Rows are points. Each copy is the shape, with its points in the same order, stretched, turned, moved and blurred by noise. Say if it was mirrored as well.
(in the rows, 128 means zero)

Shape, 5 rows:
[[ 89 139]
 [142 148]
 [100 100]
 [113 134]
 [184 156]]
Copy 1:
[[ 94  97]
 [149 124]
 [ 87 137]
 [117 120]
 [194 148]]
Copy 1 is: mirrored
Copy 2, 5 rows:
[[ 91 137]
 [138 129]
 [ 80 100]
 [111 120]
 [176 119]]
Copy 2 is: only turned

Shape:
[[153 107  95]
 [ 74  83 164]
 [158  64 131]
 [118 124 160]
 [ 95 153 128]
 [164 128 165]
 [150 154  97]
 [123 118  99]
 [131 127 117]]
Copy 1:
[[107 161 103]
 [ 84  58 147]
 [ 63 153 139]
 [127 100 159]
 [154  90 126]
 [128 146 181]
 [155 156 111]
 [119 126 105]
 [130 132 123]]
Copy 1 is: mirrored
Copy 2 (9 x 3):
[[134 121 102]
 [ 75  88 178]
 [139  65 116]
 [125 117 169]
 [ 98 155 162]
 [161 118 161]
 [137 159 111]
 [110 128 113]
 [124 133 130]]
Copy 2 is: only turned

Shape (7 x 4):
[[164  88 158  95]
 [ 93 139  72 163]
 [150 109 151  83]
 [126  85 150  96]
 [ 99 166 101 142]
 [148 143  98 139]
 [126 133 137 155]]
Copy 1 (7 x 4):
[[136  93 158  79]
 [ 66 115  73 166]
 [134 120 146  78]
 [109  99 165  96]
 [ 99 153  84 141]
 [125 120  91 124]
 [124 126 131 149]]
Copy 1 is: only turned
Copy 2 (7 x 4):
[[175 104 155 127]
 [109 158  58 135]
 [154 105 140 118]
 [156  94 151 145]
 [ 96 151  84 125]
 [142 163  90 116]
 [133 156 114 155]]
Copy 2 is: only turned
Copy 3, 7 rows:
[[171  81 149 101]
 [126 167  81 169]
 [165 105 127  94]
 [140  82 126 111]
 [107 168 115 147]
 [162 149 123 145]
 [132 118 137 159]]
Copy 3 is: only turned

Shape:
[[138 113 128 110 106 125]
 [114 126  94 101 107 154]
 [159  40 125 128 135 156]
 [140 138 122 122 141 140]
 [111 131 121 179 116 126]
 [156 121 123 134  65 142]
 [100 143  91 124 103 119]
 [101  88  97 104 153 115]
 [152 126  82  99 127 160]
 [ 96 139 120 133 147 157]
 [140 142 107 199  76 140]]
Copy 1:
[[127 117 115  89 128 137]
 [124 160  89  94 105 143]
 [101  90  65 131 169 179]
 [145 139  96 136 138 124]
 [101 122 135 148  91 133]
 [140  96 129  91  88 159]
 [119 158 110  90  89 115]
 [ 93 158  69  99 153 117]
 [148 127  57 109 110 144]
 [125 169 104 142 121 147]
 [120  92 129 144  48 151]]
Copy 1 is: only turned
Copy 2, 11 rows:
[[129 110 130 113 114 112]
 [125 105 119  83 104 157]
 [144  99 131  47 154  88]
 [135 131 127 117 126 143]
 [ 93 175  96 121 134 126]
 [139 129 129 100  79 100]
 [113 126  95 124 106 155]
 [103  80 106 102 155 141]
 [166 105 110  80 115 158]
 [102 151 127 107 141 172]
 [119 193  79 118  98 118]]
Copy 2 is: mirrored
Copy 3, 11 rows:
[[131 121 151  91 124 128]
 [117 143 105  74 140 172]
 [148  73 190  87 181 148]
 [145 142 131 128 137 142]
 [108  89 131 142 104 162]
 [143 107 165  67  86 166]
 [115 129  89  93 105 157]
 [109 101 101 100 179 121]
 [168 131 109  89 143 169]
 [108 146 119 142 148 162]
 [131  84 147 124  65 196]]
Copy 3 is: only turned
Copy 4:
[[145 123 133 126 113 115]
 [142 159 114 108  74 112]
 [171 100  59 106 115 139]
 [117 149 121 130 132 129]
 [109 123 112 200 112 124]
 [182 111 143 158  91 138]
 [136 153 128 157  85  87]
 [127 148  80 106 106  84]
 [155 184  96  99 107 132]
 [ 84 148 104 141  92 119]
 [150 119 115 226 101 149]]
Copy 4 is: only turned
